Rows are points. The last column is the point's height on a tilted bowl or saddle (a function of degree 2), plus a little noise. Along how many of its main directions does it bend up, bend down or stay straight?

Points (17 x 4)
-3	14	-6	-10
-10	-27	8	-12
-42	-29	-4	-13
54	40	25	-36
26	51	10	-26
60	24	-14	-43
-27	-23	19	-30
24	-18	-20	-7
49	42	-6	-33
-24	30	6	-34
-14	-12	17	-22
-9	-54	-6	-3
-54	-46	-27	2
-3	2	-4	-6
-15	-17	23	-30
17	-47	-27	-4
-34	42	-43	-60
Directions: 0 up, 2 down, 1 straight

Points (24 x 5)
12	13	-11	2	-4
-24	-1	-2	-20	28
-9	0	-20	-37	23
11	-1	-12	11	-9
17	-2	5	-9	-1
2	-4	-31	-15	-12
-10	19	-10	-4	8
7	-33	36	-19	60
-13	-13	15	-27	38
8	-14	30	17	20
-7	29	30	20	-23
-2	3	60	-18	33
-8	36	-5	-2	10
-8	24	28	5	-13
15	5	-17	-26	4
9	-29	5	-31	19
-8	-19	8	-4	14
6	7	21	7	-3
-14	-33	-11	8	5
-15	11	-22	30	18
3	2	-3	-4	-3
3	-22	3	28	12
15	-13	-11	-13	-11
17	10	-7	-8	-3
Directions: 3 up, 1 down, 0 straight

Points (42 x 7)
59	-40	-22	-17	-13	-18	20
0	39	-12	24	14	-11	10
-19	18	18	-10	-42	-3	6
-54	-18	19	60	-8	-27	20
28	-29	25	7	-22	29	-12
-10	-40	-2	-4	-39	-12	26
32	-24	28	-2	1	-4	0
-29	6	-12	-6	-24	-8	16
45	-40	-6	-39	4	-9	23
22	-17	1	-3	36	-17	16
-24	-4	22	11	-28	-17	1
-22	12	9	15	11	6	6
35	25	8	21	12	-9	34
-9	-51	-12	43	-15	-4	29
34	18	-13	29	-17	2	0
43	23	-30	10	1	-8	46
21	-27	-32	-12	-36	-16	-3
23	25	-2	-7	8	-14	22
-36	19	20	7	27	32	36
-6	27	-43	17	30	-10	-12
-23	-24	3	57	14	-8	21
-39	32	-35	4	-17	4	-1
-8	13	3	-13	53	38	52
10	7	-7	20	12	10	16
-15	22	-29	-38	-26	-16	14
-24	1	-1	-8	9	-1	3
-20	-3	5	43	21	-24	-15
-9	-9	3	-6	-44	17	8
55	4	-4	23	14	-6	59
-7	4	-4	-34	8	-1	-2
-19	22	9	-34	35	-1	-27
0	-7	37	13	32	-25	-39
-16	-13	-22	-17	-48	51	2
10	-20	2	8	5	25	29
8	-21	18	-8	-25	-39	-23
32	29	-29	-18	39	25	60
-8	-11	-38	-10	14	20	2
-21	-22	-19	16	-24	-37	6
-28	0	-6	-56	-4	46	46
36	-18	10	-28	38	-6	36
19	-11	-45	22	21	9	9
2	8	6	18	-5	10	2
Directions: 2 up, 2 down, 2 straight

Points (77 x 9)
16	-11	4	-34	34	6	18	6	-2
3	-14	12	12	6	9	-15	13	-8
6	19	-3	-3	11	-5	-19	10	-9
24	6	31	2	10	39	1	-9	-13
0	11	3	3	-9	-3	-9	15	-1
21	-16	2	3	-19	17	-28	-3	2
-5	-3	-11	-28	-7	-30	-13	3	26
7	-9	-4	1	4	-4	3	3	2
7	19	19	0	5	-8	16	-7	-3
4	-35	-14	-6	34	-4	-5	1	13
21	-11	13	-11	-8	-20	-7	-5	9
31	-7	29	-22	-16	-2	3	19	14
-6	11	-18	2	2	23	60	-14	-27
11	-1	-10	4	-23	-13	-13	-7	1
-16	-14	25	-8	-2	-3	-7	-2	5
17	10	-3	11	13	-6	-34	-2	-17
13	1	-1	21	-19	-4	16	22	-9
23	5	4	14	4	-14	-5	2	-3
-1	13	16	-15	21	-5	-14	-5	-13
9	-7	-2	4	33	-12	-3	-21	10
-3	-16	4	22	-1	-14	-12	-8	5
8	17	20	-23	28	4	6	-2	-7
10	8	-6	11	0	6	-31	-3	-3
-6	-1	-26	16	-29	0	-12	1	14
-17	-3	0	-16	26	6	-32	-14	2
4	-19	-15	-5	36	-4	20	-8	22
-16	5	-23	15	-6	25	-4	2	15
10	13	-7	9	-10	-16	10	16	6
-28	20	4	-3	-5	24	-24	10	20
11	0	-44	5	0	15	17	-11	19
22	25	-16	9	35	-5	2	18	-7
10	16	3	-2	11	19	-5	-7	-9
3	15	29	-1	7	-4	4	-8	-8
4	-7	-26	0	-7	-3	-11	10	15
-16	-6	25	-7	6	4	-37	18	2
17	11	-6	-13	2	8	27	12	-5
-10	-10	9	14	20	43	-41	-13	20
6	-1	13	-29	50	-5	1	-14	-4
5	-10	11	-22	-12	30	26	-3	-29
1	-15	4	20	-13	-13	-13	-5	2
-31	-3	16	8	6	19	-19	-10	9
0	0	-23	-12	13	-3	-23	-17	14
27	-36	-26	16	-9	-20	18	-5	33
16	8	-5	-14	-15	11	-19	-7	-1
-20	0	10	-10	-30	-11	-11	10	10
-22	-15	10	-11	23	26	-2	5	-3
29	28	-17	-7	-29	9	-23	-15	-4
-28	2	11	22	36	-18	3	22	-10
0	11	21	28	12	-33	14	-9	-3
15	1	9	-4	17	15	0	20	-21
-16	-7	17	16	11	12	-24	0	1
11	19	-6	-23	-34	-8	4	-2	5
-17	30	27	14	4	-28	-4	16	-14
-14	0	-5	1	-33	0	-2	4	1
6	3	-22	30	-6	22	24	-4	-8
23	-8	8	-20	-10	2	-2	-8	5
29	10	5	-7	24	-14	-6	-11	-3
26	18	5	8	10	1	16	16	-4
25	11	-7	-6	8	-18	6	-5	11
29	8	5	5	6	35	-12	7	-17
-31	-45	2	-1	-5	-10	-10	-31	48
-4	-14	-5	16	25	0	-26	-10	6
8	6	45	-14	-10	-12	-29	-13	-6
-5	-8	14	1	-14	9	-10	-25	-4
-1	38	6	-38	11	1	-10	5	6
13	12	-7	5	7	15	14	-19	-3
16	-15	10	4	-16	3	14	-7	-10
-4	12	-27	-7	16	9	-27	-15	13
-1	14	12	12	-20	-15	-8	2	-10
17	-10	-18	-7	-22	0	26	-6	-4
-6	-10	-4	-29	-3	-42	0	-15	37
6	-10	21	-6	9	17	31	12	-24
42	0	-16	-2	-5	-7	3	-5	9
0	-39	-1	8	26	26	30	31	-60
-10	0	-11	-1	-26	-10	-7	-28	-1
44	38	-5	4	-12	27	-3	-3	0
-3	-12	9	-17	36	-10	21	5	7
Directions: 4 up, 2 down, 2 straight

Points (69 x 9)
-2	-2	14	5	-6	4	1	-11	11
6	4	-49	29	8	-7	35	15	60
26	-9	-13	-9	-1	-5	-24	-11	14
1	4	-19	-13	9	-14	-17	0	21
-1	-8	-9	-16	-3	-8	-40	-24	29
17	3	-42	46	36	21	-21	8	40
-22	10	-33	22	2	20	-13	-21	17
0	12	34	11	-11	-12	16	13	19
-15	6	31	-14	-8	7	23	1	22
24	-23	19	-20	-6	8	-18	-2	6
9	-32	0	8	7	-45	-19	-7	20
-14	7	13	6	0	18	6	-17	18
-6	-12	25	15	25	-5	15	-6	19
-30	14	19	-2	-18	-4	-26	-1	34
21	14	-9	-11	5	-9	22	-3	19
-6	21	2	-4	12	14	-1	-13	18
18	17	-21	2	-18	-5	-3	-22	35
-10	5	-2	-41	-12	-8	-14	15	34
-12	8	2	33	2	11	-16	34	-12
9	-9	28	8	-11	-26	9	8	14
26	-19	0	0	2	-23	-19	-16	6
-12	-3	-14	50	14	-13	6	23	4
6	-3	14	31	12	-4	-6	0	10
-4	-15	19	-17	0	-22	33	21	23
3	-4	-5	34	27	1	-10	-3	14
0	8	2	-12	3	-18	35	4	21
5	-6	8	5	12	-13	-7	-1	5
1	14	15	-20	7	-4	1	-3	6
7	-14	-5	-5	-33	7	-7	-22	17
-3	2	29	16	24	-26	4	-12	23
-6	-27	6	16	-37	-33	-20	-1	10
-60	-13	-8	-5	6	20	7	27	5
18	13	25	-20	-24	27	-18	19	36
-31	6	9	-29	4	-2	13	-3	21
-8	12	5	-13	19	9	10	-36	19
10	-19	-2	-4	-19	-14	8	-8	10
0	5	22	-6	-1	5	16	-11	10
-4	7	10	-6	-20	-5	-39	12	20
32	-4	-2	24	26	9	-5	-9	22
2	-15	17	11	9	-1	14	15	13
-5	5	1	-18	-1	-4	26	29	22
-1	49	0	0	-45	8	0	8	53
-21	-7	1	-5	-10	-7	-13	0	10
-26	-29	-15	14	6	-18	-11	-12	9
10	7	4	-5	-25	-15	30	5	25
-3	-12	44	-2	-16	8	26	10	35
20	32	11	6	27	14	9	33	7
6	-3	20	5	14	35	-8	-20	24
-10	18	-15	-21	-19	-5	20	-7	35
-18	7	14	-9	17	-15	35	23	21
8	4	5	-7	-5	6	-15	18	9
26	1	4	-48	8	22	-24	-11	29
7	-6	-28	9	-17	1	-1	-1	15
7	-5	-27	-13	17	-37	0	-2	35
3	30	2	-33	21	17	7	-2	19
13	-12	-17	-36	2	-4	-15	5	24
-13	-1	-17	-15	4	18	11	-4	21
0	15	-5	-3	11	-8	-8	1	12
7	-23	2	-15	31	9	-1	17	17
-10	-19	-2	13	-34	4	-30	-28	16
-6	25	4	12	-12	-17	1	25	12
1	-17	-19	8	24	4	-10	-3	15
-18	18	26	11	-4	14	-9	6	19
-15	7	-13	22	20	-17	-2	-8	21
23	20	-9	7	15	10	-1	32	16
-1	-26	-7	-23	1	10	17	11	24
2	-35	-15	19	1	-8	-16	31	-1
9	33	12	-26	-14	-15	-16	8	27
6	-21	1	8	-16	17	1	-7	14
Directions: 5 up, 1 down, 2 straight

Points (63 x 9)
-13	-5	-11	-26	-6	1	7	-4	-3
35	9	6	6	-3	-17	-20	-7	3
39	-44	-9	5	21	-4	-2	1	-24
32	11	9	-6	-10	11	2	16	-34
-20	-45	-41	16	-18	-9	-10	5	4
1	19	12	-3	-22	-33	35	-7	17
6	-12	-30	-25	14	18	-14	-21	-8
4	-1	-15	-8	-6	2	-18	4	3
1	-7	-29	11	3	-1	14	13	-11
18	39	29	27	-1	14	10	2	-19
-18	-20	-22	-3	-3	27	-14	14	4
-23	-20	-1	6	-2	10	13	-1	-15
-5	6	12	-33	41	-21	-14	-13	0
9	-16	-14	11	-1	-2	-22	-12	4
-2	-37	0	4	25	-26	-17	22	-11
-7	-33	-37	-23	6	-3	52	-22	-56
2	-25	-1	-21	23	-4	-8	-9	-5
-19	27	0	-9	22	19	-1	-2	-11
-1	20	-22	-7	-19	-6	-16	-6	7
-11	21	-2	-5	-4	4	19	20	-21
19	-5	-8	-21	-1	15	-22	30	-12
-27	19	-7	13	15	27	1	2	-9
15	29	18	-9	-12	-6	22	4	-11
7	7	2	12	-35	-1	12	-19	10
21	32	-5	-23	-15	8	13	-3	-35
11	16	41	24	17	-16	-23	-12	30
-26	10	4	12	-29	-12	-21	-15	22
-25	30	-15	13	9	-5	-20	8	10
30	11	-21	6	-19	17	-34	21	-31
8	-47	0	7	33	10	-6	-2	-23
2	11	11	-30	37	15	-7	9	-16
-33	-2	4	11	-10	24	6	13	-9
-13	20	11	-49	32	-39	28	-33	-14
27	11	-16	4	23	36	-26	15	-44
3	-22	23	-34	11	-39	-8	1	-10
-34	29	-13	-20	-16	-21	6	-3	5
0	-15	16	10	7	32	-11	-9	-24
-10	-1	-4	-12	-2	-21	1	-10	11
36	16	-40	1	13	9	-4	-1	-37
-34	-20	-6	33	-1	7	-21	3	12
3	14	46	13	4	-13	5	-12	30
-10	-8	-12	4	-4	12	21	-19	-14
26	-7	23	-24	-60	-5	-12	-28	-33
-20	-4	4	-17	26	-10	8	29	-28
9	12	7	-8	2	-9	13	21	-13
-17	3	-9	13	12	-31	-32	-9	13
0	12	8	4	-1	-16	2	9	9
-8	9	19	2	8	-29	-36	-20	12
10	-5	-12	-4	0	17	-20	-7	-13
-19	28	7	-4	-11	-23	3	-15	20
-1	-8	7	-13	-6	-5	14	3	-10
-15	30	36	25	24	21	15	6	-23
22	13	27	-21	0	3	-5	-7	-16
3	0	-4	37	-3	6	-14	1	11
33	2	-18	2	-3	31	-6	31	-50
-23	-1	27	-31	34	39	-6	-40	-22
1	-22	-1	-3	12	36	15	-19	-50
-25	11	36	-21	16	-2	-14	17	-4
20	-12	-8	3	-2	2	3	-3	-11
4	17	-27	-29	33	18	5	-11	-23
16	22	6	18	8	-9	-21	-10	8
-4	39	16	-25	-2	41	15	6	-60
21	29	-21	16	13	3	-13	23	-16
Directions: 1 up, 3 down, 4 straight
